Each point is reached from the start by the listed moves, each made once or not at all, plus a little noise. Is the number of moves made odd or even? Then give how often each move was made.

Moves:
(1): [ 41  21 -34 -61]
(2): [  3  65 -14 -28]
Start: [-25  -1  32  12]
Points:
[ 18  85 -13 -74] -> even (1, 1)
[ 15  17   2 -51] -> odd (1, 0)
[-22  -2  31  11] -> even (0, 0)
[-23  64  18 -16] -> odd (0, 1)

Moves:
(1): [ 77 -22 -13  13  15 -25  -8]
(2): [ 16  39 -10 -51  11  -1  19]
(3): [-4 -6 40 -5  6 20 37]
(4): [-2 76 18 51 16 30 -7]
(5): [-36 -26  -4   4  55   0  -2]
(6): [ 23  12 -19 -30  -7  68   2]
Start: [-26 -24   4  13  14   7 -19]
Points:
[-42  38  -1  38  78 106 -25] -> odd (0, 0, 0, 1, 1, 1)
[-40 -39 -19 -13  61  75 -18] -> even (0, 0, 0, 0, 1, 1)
[ 27 -40  18 -27 100   2  27] -> even (1, 1, 1, 0, 1, 0)
[-10  16  -6 -38  25   6   0] -> odd (0, 1, 0, 0, 0, 0)
[-44 -46  21 -18  68  96  20] -> odd (0, 0, 1, 0, 1, 1)

Moves:
(1): [ 52  32 -17  13  17   5   3  -6 -15   7   6  10  -3]
(2): [-21  41   3  10  15 -40  -3  -2 -24 -11 -10 -11   2]
(3): [  5  -1  70  -4  33  30   1 -12  -8  -5 -17   3   5]
(4): [ -2 -14  -5  42   4   4  12   5   3 -24  16 -10  -8]
(5): [-15 -11 -24   4  36  -2   7 -22  -3  25  -6  12  20]
(6): [-26   5  -5   6   6  54 -32  18 -25  -4  -9   8 -17]
(7): [ -5  18  -7 -21   2  11  58  15 -11   2 -15   1 -14]
(8): [ -4   0 -28   7  14 -22 -11  54  19  34 -32   1  30]
(9): [-31  20 -10 -15  -6  41   5 -11  65  -8   1  -4  -6]
(10): [-16   5  16  23 -39  20   6  -9 -12  66   2 -19  20]
(11): [-9  9  3 -4  4  4 13 32  7 -5 65 -5 24]
Start: [  0   6 -51  -8 -10 -16 -17   9   3  12 -17   2   6]
Points:
[-39  38 -60 -26   2  53  23  74 -26   5  21   6  -2] -> odd (0, 0, 0, 0, 0, 1, 1, 0, 0, 0, 1)
[-35  93 -71  -7 -26 121  38  46  13  71  31  -9  10] -> even (1, 0, 0, 0, 0, 1, 1, 0, 1, 1, 1)
[-30 114 -28  43  36  34  66  77  25  67   0 -32  55] -> odd (1, 1, 1, 1, 0, 0, 1, 1, 1, 1, 1)
[ 36  63   1  52  59 -17  -6  -5 -41 -23 -19  -6   3] -> even (1, 1, 1, 1, 0, 0, 0, 0, 0, 0, 0)

Moves:
(1): [ 19 -13 -15  -7  11 -10   9 -16 -11 -16  10  -9  -5  12  -4  -3  -1   0]
(2): [ -5  24   2   0   3  -4   6  -2  14  -2  -7  -8 -16   3 -11 -10   5 -10]
(3): [ 24   4  16   7  -1 -14  12  17  -1  14   0  -2  -4   6  -1 -17 -23   6]
(4): [-11  -7   5  44  -5 -18   5  19 -28   3 -23  12 -16  17   8  -4   9 -11]
(5): [-13  -4  -9  19  39   2   9  -3   1  11   2   4 -12  -4 -22   9   9 -21]
(6): [ 25   7   2  10  35  19 -17  25  -4 -29  -6 -17   8 -17   7  21 -13 -10]
(7): [ 0  5 -9 -4 -7 16 19 10 -6  6  5 10 -6 -4  7  4 -6 -4]
(8): [ -2   0  -9  -4  -5   0   6  18 -11  -3   3   4  13 -15 -24  16   6  -2]
(9): [-11 -23  -7  11 -19 -16  13  -7  37 -12   4   4   5   5   7  -4   3 -13]
(10): [ 25   9  -3  -2  12   7 -18 -11   5  27 -10 -25 -12  18  13  16  29  -7]
(11): [ 15   5  -1   2 -17  16  -4 -17  -3   3  31  14  -4  10 -10   4  12  -5]
(12): [ -5  -2 -15  -8  -7   0 -26   4  -7   3  -9  24  -7   9  -8   7 -13  -2]
(13): [ -1   9   4   6   4  -3   2 -29  11   9 -13  13  51  -6  21   0   3 -14]
(14): [ -8   5  14 -18  -1  12  -4  14   1 -11  14   1  -4  12   5 -12  -3 -24]
(15): [-11  -7   6  -8  18  -6  -9  11   7  -6   3  21   4 -13  25 -23  17   1]
(16): [-13   6   6   6  -9 -18  10  -1  -8   3  19   6 -31   9  15  40  10  -7]
(17): [  6  -6  26 -12   1  14  36  -7   1  -2 -15  17  -6   0  -5   3  15  22]
(18): [ 0 11  4  7 12 12  7 17 14 -6 10  9 11 14 -1  9  3 24]
Start: [-14  26  -3 -17  10   0 -13   3   2   5  23 -29  -9   1   1 -15  -5  -5]
Points:
[ 26  52 -26   0  62   5   1   3  -8  49  76  41 -10  35  16  48  40 -39] -> even (1, 0, 1, 0, 1, 0, 1, 1, 0, 1, 1, 1, 1, 0, 1, 1, 0, 1)
[ 26  32  -8 -39  -5  37 -20  -8 -14  32  22   5 -24  22 -37  29  43   0] -> odd (0, 0, 0, 0, 0, 0, 0, 1, 0, 1, 1, 1, 0, 0, 0, 0, 1, 0)
[-14  -4   8  -2  -6 -32  11  -3  -8   0  14   2 -86  85  30  26  43 -50] -> even (1, 0, 0, 1, 0, 0, 0, 0, 1, 1, 0, 1, 0, 1, 0, 1, 1, 0)
[ -27   55   38    3   52   -8   27   52  -22   53    3   27 -121   53
   29   -4   47  -64] -> odd (0, 1, 1, 1, 1, 0, 1, 0, 0, 1, 0, 1, 0, 1, 1, 1, 1, 0)
[-22  23 -16 -15  49  16  54   8 -15   3  44  31 -63  35 -17  54  11   6] -> odd (1, 0, 0, 0, 1, 0, 1, 0, 0, 0, 0, 1, 0, 0, 0, 1, 1, 1)
[ 28  22  -5  28  25 -40 -21  37 -13  -6  15 -19 -11  50  41  48   4 -87] -> odd (1, 0, 1, 1, 0, 1, 0, 1, 1, 1, 0, 1, 1, 1, 0, 1, 0, 0)
[-13  50  42  -3  43  -8  48   1  10  26  58  23 -80   5  -8  -9  40 -22] -> odd (0, 1, 1, 0, 1, 0, 0, 0, 0, 0, 1, 0, 0, 0, 1, 1, 1, 0)
[ 34  15   1  68  85 -26   3  39  11  -3  66 -14 -65  57  39  37  47 -53] -> odd (1, 0, 1, 1, 1, 1, 0, 0, 1, 1, 1, 0, 0, 0, 1, 1, 0, 1)
[  9  56  15  13 -11   0 -23  59 -37  38  56  12 -60  80  -4  45  24 -33] -> odd (0, 0, 1, 1, 0, 0, 0, 1, 0, 1, 1, 1, 0, 1, 0, 1, 0, 1)

Moves:
(1): [ 22 -17   0  -2   4  -9  -3 -17  -4   0   9   1   0   5   5  -2   2 -14
  -4  -1   9   1   0   3  -9]
(2): [ 22  26 -12  11 -14  16  15  -3  -1   4  -4  10   7   9 -11 -26 -11   0
   7  -8   4   9  -4  11   9]
(3): [ -1  -6  18  -8  -2   7   6  -6   8   2 -11  -2   5   1  -8  -9   6   2
   1   0 -11  -4  -3  -3  -5]
(4): [ -7 -11   7  30 -21 -12  -3  -6  -4   5 -10 -12  -2   8  10  -4   0  -1
  11 -10  -7   2  -5  -7   4]
(5): [ -5   6   2  18  40  -7   7 -10  -3  10  -5   6   0  -5  10  -4  -4  -4
   2  -3 -10  12  -5   2  16]
(6): [-13 -26  -8   7  19  37   1   8  12  -6   8  -5 -13  -8  13 -18  -2   0
   1  13  -7 -13   1  -5 -16]
(7): [-15 -23  -3  -5   2  12  32  -3   7  -1   5  -4  -3  14  -3   8   7   6
  -6  -6  18   2 -15   4   3]
(8): [ 4  6 21  3  7  0  1 24  1 -2  7 -7 10 10  9 -5 -5 -9 -9  2  1 11 -6 -3
  8]
(9): [  5  -9  -8   7   6  -5  -7   0  26 -14   8  13   5  24 -10  -2  10   6
  -7  -2 -11  11   9  -5   3]
(10): [ -3  -4   4  -9 -10   1   5  -3  17  38   0  10 -11  -1   7  -8   1  13
  -6   0  -2  19   4   0 -12]
(11): [-14   2   3  -3   5 -10   0  -7 -14  -6  23   5   7  -2  -3 -11  11  -2
   0  -9  -3   0   2  -3  -9]
(12): [ -9 -16 -11  -2  -4  12  -5   6 -15   3 -14  24  22   0   9  12  12  -3
   8  -8  -5   1  -3 -19   8]
(13): [ -3  -8  -3   7   0   2   3  -3   6   6   1  -4  18  -7  -6  -1 -11   5
 -11  -4   4 -10  11   2  -3]
(14): [ -6   3  -4  -2   3   3  -3  -7 -14   3 -11  -8   5  17   3  -4  -6   4
  -4  17   0   6   0   1 -10]
(15): [  3  11   0  -9  -1   5   7 -10  -1 -12   2  -2   5  -3  27   2  -4   1
   3  -1  -6   9  10   2   3]
(16): [ -2   4  14  10  -5  17   3 -11   4   5  24  15   8   1   8  29  -4  -1
  -1  12  -6  -9 -11   5  -2]
(17): [  2   6   1  10   5  10   3   2  -4  15   1 -19   4   2   3   2  27   0
  -2   9  -4  -4  18   9   6]
(18): [ 13   0  16  15   1   7  12  10 -27  -1  -5  -3 -10   2  -1   4   1  25
  -2 -15  -9  -6  12 -17 -13]
(19): [ -2  -4   3  -7   1   1  -2   2  -9   8  12   3   5   5  -9  -1 -12  -4
  33   8  -1   2  18   5   2]
(20): [  3   5  13  13   1 -15  20  -8   2   0  -7  18  -5   8   3  -2   3  13
  -3  30   3 -24   1  -9  12]
(21): [ -5   6   6  -2   1  11 -11  -3   6   0   0   8  -5   6   6  -1   4   6
   2  -8  20  -2   5   7   0]
(22): [  3   3   5  16   3   5   0   0  -4  -5   3   2   6 -12   2   3   9  -2
   4  18   5  26  -9   0  -7]
(23): [-10  -4   6   9  -2  13   9  -4  -5  -4  -7   6 -11  -5  -4   6  -6 -20
  -9   0   0   3  22  11  -5]
(24): [  2 -11  -4  -5  -6  -2   0   6  -8  -4  -4   9  -1  -5  -3  -2  -2  17
  -9   2  -7  -1 -10  32   3]
Start: [  6  12  20  20 -26   7   4 -21 -13 -11 -11   5  -1  41 -11   1  15 -21
 -10  -8  33  -8 -18 -15   8]
Points:
[ 23  -7  53  80 -15 101  48 -28 -51  -4  13  47  41 121   0  23  40 -28
   0   9  56  44  19  -7   0] -> even (1, 1, 0, 0, 0, 0, 1, 1, 1, 0, 0, 1, 0, 1, 0, 1, 1, 1, 1, 0, 1, 1, 1, 0)
[-19 -12  44  38 -23  80  70 -15  -1  25 -13  47 -30  91   5 -54 -11   6
 -11  40  69   2   0  38  -1] -> odd (0, 1, 0, 0, 0, 1, 1, 1, 0, 1, 0, 0, 0, 1, 0, 0, 0, 0, 1, 1, 1, 0, 1, 1)
[  1 -49  90  74 -11  51  25 -42 -24 -23  32  60  52  90  40 -14  25   6
  15  -1   4 -39  24 -64  -6] -> odd (1, 0, 1, 1, 0, 1, 0, 1, 1, 0, 1, 1, 1, 0, 1, 1, 0, 1, 1, 1, 1, 0, 0, 0)
[ 34  53  61  92  13  47  43 -11 -21  54 -14   7  24  42   7 -35  22  13
 -23 -15  42  46   7  -5   9] -> odd (0, 1, 0, 0, 1, 0, 0, 1, 0, 1, 0, 0, 1, 0, 0, 0, 1, 1, 0, 0, 1, 1, 0, 0)
[-38 -53  40  81   4  80  44 -20  14  25   6  62  52  75   5 -70  27   7
  12 -23  21  53 -28   7   7] -> even (0, 1, 1, 1, 1, 1, 1, 1, 1, 1, 1, 1, 1, 0, 0, 0, 0, 0, 1, 0, 1, 1, 0, 1)
[ 18  -9  34  75 -56  47  31 -67 -30  -6  -1  27  15  86  11   2  14  -8
 -11  11  69  22 -66  43  -3] -> odd (1, 1, 0, 1, 0, 0, 1, 0, 0, 0, 0, 0, 0, 1, 0, 1, 0, 0, 0, 0, 1, 1, 0, 1)
[  6 -20  -1  37 -40  76  52 -58 -43 -26 -32  46  39  58  17  -2  11 -21
 -30  -9  74  38 -10  41   0] -> odd (1, 1, 0, 0, 0, 0, 1, 0, 0, 0, 0, 1, 1, 1, 1, 0, 0, 0, 0, 0, 1, 1, 1, 1)
[ 14 -46  51  73 -49  51  80 -54 -39  33  34  49 -22  79   5 -35   8  32
   9   7  28 -25 -25   5 -20] -> even (1, 1, 0, 1, 0, 1, 1, 0, 0, 1, 1, 0, 0, 0, 0, 1, 0, 1, 1, 1, 0, 0, 0, 1)
[  3 -66  90  69   6 106  65 -28   2  35  27  -1  19  85  -2   3  34 -11
 -32  36  20  32  31  -8 -52] -> odd (1, 0, 1, 0, 0, 1, 1, 1, 1, 1, 0, 0, 1, 1, 0, 1, 1, 1, 1, 0, 0, 1, 1, 0)
[ 13 -49  34  79  -4 114  14 -36 -25 -26  10  53  30  41  35  34  50   1
 -35   8  18   0  41   9 -31] -> odd (1, 0, 0, 0, 0, 1, 0, 0, 1, 0, 0, 1, 1, 0, 1, 1, 1, 1, 0, 0, 1, 1, 1, 1)

Moves:
(1): [  3   4   1 -27  -7 -11  -7 -10   9  -7  -1   0  -6  -8  10   2  12 -12
  19 -12 -12  -3  13 -20  16  -3   1]
(2): [  9   5   8 -16   9  17  26 -17   0   2  -5  -4  -6  -7 -26   8  -8 -18
   3 -20   9  14   8 -20  17  -2   7]
(3): [ 10 -13  13  -5 -20 -21   8 -15   8 -16   7  -5  -9   8 -29   9   3   0
 -18 -10  39  20  16 -16  -1  24  -4]
(4): [ -5  -3  -3  24  -1   9 -12  -7  16  13  12  -8  -8  -2   6   4  -7  -8
   0   8 -11  24   8   7  -4   3  10]
(5): [ 17   4   4 -16   1   8  17   8 -18   5  -5   5  -5   0   0  15   9   5
   4 -10   4  -2   7 -21   5 -11   5]
(6): [-13   6  22 -29   4  27   5 -11   5  -6  18   4  -1   4   8  -5  42  -5
   9 -24  -7   7   7  -3   3   0 -22]
(7): [ 34  20  16   0 -31 -37  -3  -3 -28 -31  19 -18  -2  -4   7  24  11  -8
 -12   3   0   5 -11 -26 -20 -19  -9]
(8): [ 26 -21   1  -7 -15 -24  19  12   4  33 -13   7  15  11 -28 -19 -10   2
 -12  21   8  20  -1 -22 -23   3 -14]
(9): [ -6   3  -2  -9  26  -2  20   8   9 -23 -19  -7  -4 -16  15 -25  19   8
 -10   7  11 -32  -3  -8 -11  -7 -20]
(10): [-11  12   1 -26   9 -12  11  -7 -13   7   0   5 -13  10 -30   6 -11  21
  -5  26  26  24   8  -3  13  -7   1]
(11): [-10  -7  13   2  18  12  -9 -13  16  14 -12  -5   8   6   1  -7  -4  15
   2  12 -26   3   7  -2   6   5 -10]
(12): [ 13   6 -13  -2  -5   8   4  -3 -12 -13 -12 -13   3  13  -1   3  -9   5
   3   4   2  -9  12   9   7   2 -15]
(13): [-15  -4   6   5   7   1 -10  -5   8  18  17  11 -15   6  15 -33 -44 -10
 -10 -15   9 -18  19  12   5   3 -19]
(14): [ 20  15  -9  13 -12 -29  -9 -22 -17   6  22  10   2 -10  -7 -23  -1  -1
 -16 -30   5   2 -10 -17  -9  12   0]
(15): [ 16  15  21  -8 -25  -9  -7  -1  21  -7   9   3  -5 -10  18   5  13   0
  14   3   3   3 -11  12   2   4  -2]
(16): [-16  -5   7   8  -8  -8   7  -7 -16  -2  14  -1   9   2  15 -18   2  -6
   4   7   6  -8  -1  15  12   4   7]
(17): [ 21  12   5  -5  11   5   8   8  30 -17   3  -6  11  32 -22 -22  17  27
   3   6   5 -19  -3   6   0  -1  -1]
(18): [  0 -35  -8 -21   6   0 -22   5 -16  25   4 -19  -5  -6  22 -15 -14 -14
 -16 -16  -6 -16  19  24   9  10 -17]
(19): [  0   8   0  -1   9   8   7 -13  11   0   4   4   1  -4 -23   5  12  -2
  -3   2  10  -5   5 -18 -26  -2  13]
(20): [ -4 -14   7 -19 -21  -6   9   9   1   6   5   1  16  -8  -4  -7 -14  40
   3   9   7   4   2  -7   0   1 -19]
(21): [ 11  -8  -2   6   2  -6 -25  -5  12  -5  -7  -6   1   3   4   8  -2   4
  17   7   0  -5   1   4  -3  -3  -5]
(22): [  0 -21   1 -10   1  -7   0  -1   3   2  24  10  11 -12  15   1   8   6
 -11   7  -8   2  -4   6   7  -1  -4]
(23): [-15  -4   8   2  -3   3  13  -5   7   4  -8 -13  -3  17  -1  12 -10  -1
  -3   4   7   9  13  21   0  -6 -14]
(24): [ -3   4   0  -4  -1   8  -3  -4  10  -5   3 -11  -1  12  16  -3  -8 -11
  -6 -38  16   8  -4 -25  -3  26   1]
Start: [ 14   7 -36  30 -10  -8   6 -13   3  13  -5  -8 -10 -12 -20   0 -19   5
   8  10  -1  16  -5   3   3  -5  -6]
Points:
[ 104  -44   22  -38 -112 -121   26  -46  -17   55   83  -11  -10  -27
  -38  -25  -51   26  -72  -21   74   38   38  -49  -47   12  -92] -> even (0, 0, 1, 0, 1, 0, 1, 1, 0, 0, 0, 0, 1, 1, 1, 0, 0, 1, 1, 1, 0, 1, 1, 0)
[ 64 -25  43 -34 -38   4  53 -58  57  53  29  -5  -8 -14 -58  12  27   4
   1  -1   9 109  28 -55  13  20 -41] -> odd (0, 1, 1, 1, 1, 1, 0, 1, 0, 0, 1, 0, 0, 0, 1, 0, 0, 0, 0, 0, 0, 1, 0, 0)
[  33  -50  -16    0   -2   18   30  -44   43   93   14  -43   20   31
  -64 -103  -96   35  -13   29   11    3   68    4    3   23  -67] -> odd (0, 1, 0, 1, 0, 0, 0, 1, 0, 0, 1, 1, 1, 0, 0, 1, 1, 1, 1, 1, 0, 0, 0, 0)
[ 38 -24  -2 -18 -41 -44  64 -17  99   2 -16 -51   4  37 -59 -54 -16  51
 -14   6  68  48  32 -62 -21  38 -65] -> odd (1, 0, 1, 1, 0, 0, 0, 1, 1, 0, 0, 0, 0, 0, 0, 0, 1, 0, 0, 1, 0, 0, 1, 1)
